Every row gives one point. A path goes straight from each point to the next, and from the last back to the first. The post is the endless flat space through its rows: a point in 2 columns, a line in 3, a plane in 4, and so on, so that a path can go around it. How many times does the path go around the post? Going back the other way cancels.
In the rows, 128 means zero.

Post (1 x 2):
[[151 119]]
Path (27 x 2):
[[118 137]
 [166 158]
 [194 136]
 [157 154]
 [ 80 138]
 [153 170]
 [197 126]
 [199 121]
 [147 144]
 [103 123]
 [116  89]
 [195  82]
 [193 119]
 [166  84]
 [127  87]
 [127 122]
 [122  92]
 [189  90]
 [213 158]
 [147 165]
 [153 173]
 [213 120]
 [171 118]
 [158 148]
 [138 133]
 [118 174]
 [161 165]]
Times around: 1

Post (2 x 3):
[[151  86 116]
 [ 91 158 127]]
Path (28 x 3):
[[127 164  62]
 [167  99 116]
 [153 110 148]
 [144  42 177]
 [ 65 102  95]
 [102 146 102]
 [136 132 116]
 [145 134 184]
 [175 116 138]
 [161 106 107]
 [113 120  74]
 [ 73 123 139]
 [ 76 135 169]
 [182  99 161]
 [156 113 121]
 [103 139 151]
 [ 96  81 155]
 [ 91 125  97]
 [141 156  70]
 [201 111  91]
 [164  72 168]
 [ 96  90 175]
 [ 71 142  88]
 [104 154  80]
 [175 103 119]
 [156  96 167]
 [ 12 153 173]
 [ 50 122 104]]
Times around: 3

Post (5 x 6):
[[ 91 115 128 138 159  55]
 [105 153 136 177 164 118]
 [116 151 127 116 111 142]
 [109 118 124  62 115 161]
 [120 125 142 119 108 167]]
Path (21 x 6):
[[127 151 138 130 162 153]
 [130 176 108  89 135 166]
 [108  96 163 128 153 103]
 [ 98 182 121 135 139 103]
 [ 85 148 148 189 176 153]
 [ 90 119 109 140 121 103]
 [ 89 174 130 130 119 155]
 [ 82 132 138 118 165 138]
 [ 74 165 105 114 173  95]
 [116 149 102 100  85 100]
 [135 139 125 167 102  99]
 [124 168 134 151 127 131]
 [104 118 171 109 119 130]
 [ 75 137 149 121 120 110]
 [ 78 140 124 147 158 107]
 [108 101 104 120 103  92]
 [121  82 127 116 139  74]
 [115 107 148 144 169  85]
 [122 159 152  99 130 249]
 [ 73 173 134 127 145 110]
 [ 97 114 167 141 145  81]]
Times around: 2

Post (8 x 9):
[[140  59 158 163 105 172 156 146 175]
 [176 105  92 170  93 143 102 151 130]
 [139  98 108 139 161 172 138 146 114]
 [ 92 139 112 157 152 114  82  96 176]
 [ 83 191 105 109  83 113 136 103 119]
 [146  57 163 122 123 146  99 167 171]
 [108 144  79 164 102  69 139 122  95]
 [ 97 172 100 140  95  89 123  48  76]]
Path (24 x 9):
[[ 96 144 130 140  86 160 140 127 148]
 [ 99 118 105 145  93 146 122 151 205]
 [188 172  29 144  96 183 129  87 112]
 [122  99 160 197  67  61 149  66 171]
 [171 101 149 170  38 170 128 136 139]
 [117 121 128 127  72 196 110 165 128]
 [107 122  59 196 142  94  82 146 175]
 [143 140  96 113 119 146 160 114 157]
 [158 135 119 139  93 104  94 138 127]
 [ 98 157 109 137 109 151 101 194 134]
 [117  85 121 179 127 142 123 109  84]
 [ 66 138 113  97 105  60 127  25 123]
 [104  87 146 203 112 101 181  82 186]
 [ 50 181 178 149 107 144 214  97 166]
 [137  55 147 180  66 196 199 151 109]
 [ 76 129  97 177 109 167 212 123 151]
 [ 79 112 153  99  87 113 148  94 188]
 [140 113 115 197 134  88 118  59 143]
 [159  51 172 171 120 138 151 176 109]
 [ 67 126 171 136 106 134 148 141 136]
 [ 98  53 105 155 159 140 191 156  63]
 [106 164  56  92  84 166 150 120 118]
 [159  72 157  92 139 177 163 115 141]
 [120 139 129 123 112 106 153 214 108]]
Times around: 5

Post (10 x 11):
[[117 149 140 120 143 109  92 137 120 154 169]
 [ 90 216  77 117 140 174  78 166 169  49 136]
 [143 129 150 119 131 111 116 120 137  98 124]
 [133 153 153 118 117 115 166 122 121 116 146]
 [183 142 112 131 189 132 108 132  72 145 156]
 [105 106 106 114 160 119 145  89 133 128 144]
 [139 154 142 123 155 134 130 121 156 130 193]
 [126 122 140 137  81 100 148 156 143 101 165]
 [138 100  74 119 233 122 125 174 100 130  87]
 [120 109 130 105  92 130 133 143 160 138 116]]
Path (31 x 11):
[[113 103 151  46  97 156 129 118 226  91 116]
 [140 108  76 109  98 109 148 144 104  88  97]
 [136 154  82 153 114 106 131 179 150  73 185]
 [ 81 127 116 129 139 108 117 152 170 123 130]
 [ 29 171 133 122 107 137 114 110 131 102 111]
 [ 55  82 144  88  88 121 114 125 198 146 145]
 [175  30 100  81 189 129  83  28  93 222 169]
 [114 140 136  97 174  89 176 166 175 183 150]
 [140 105  93 155 103 130 142  94 154 110 162]
 [ 89 167 133 141 127 151  77  55 111 182 164]
 [ 83 138 154 135 147 103 135 152  99  90 170]
 [ 57  83 135  84 181  92 151 130 187  92 139]
 [139 118 142  88 137  86 104 114 149  87  85]
 [169 125 117  95 182 154  62  67 197 202 133]
 [147 148 140 149  52 136 103  99 154 109  94]
 [122 160 185 138  87 158 132 100 155 138 188]
 [103 151 157 102 247 131  95  90 131 167 180]
 [123 110 152 122 153 114 163  96 138 139 144]
 [110 199 137 151  30 102 138 172  84 123 176]
 [188 179  82 153 175 135 162 135  65 152 238]
 [ 74 145 136  79 150 112  56 132 174 118 107]
 [149  75 172  96 186  99 156  86 118 109 126]
 [105  91 126 112 140 116 164  68  28 204 104]
 [116 192  97 159 133 152 115 205 146 108 117]
 [130 235  95 139 171 153 131 192 183  84 186]
 [185 120 122  91 161 142 170  57 101 180 158]
 [107 114 138  70  93 101  69 129  74 152 114]
 [125  91  94 119 221 140 127 186 163  81 104]
 [197 152  87 159 222 170 169 157  97 120 163]
 [224 165 120 169 189 137 132 108 126 135 177]
 [155 115 123 138 155  90 114  51 110 161 237]]
Times around: 0
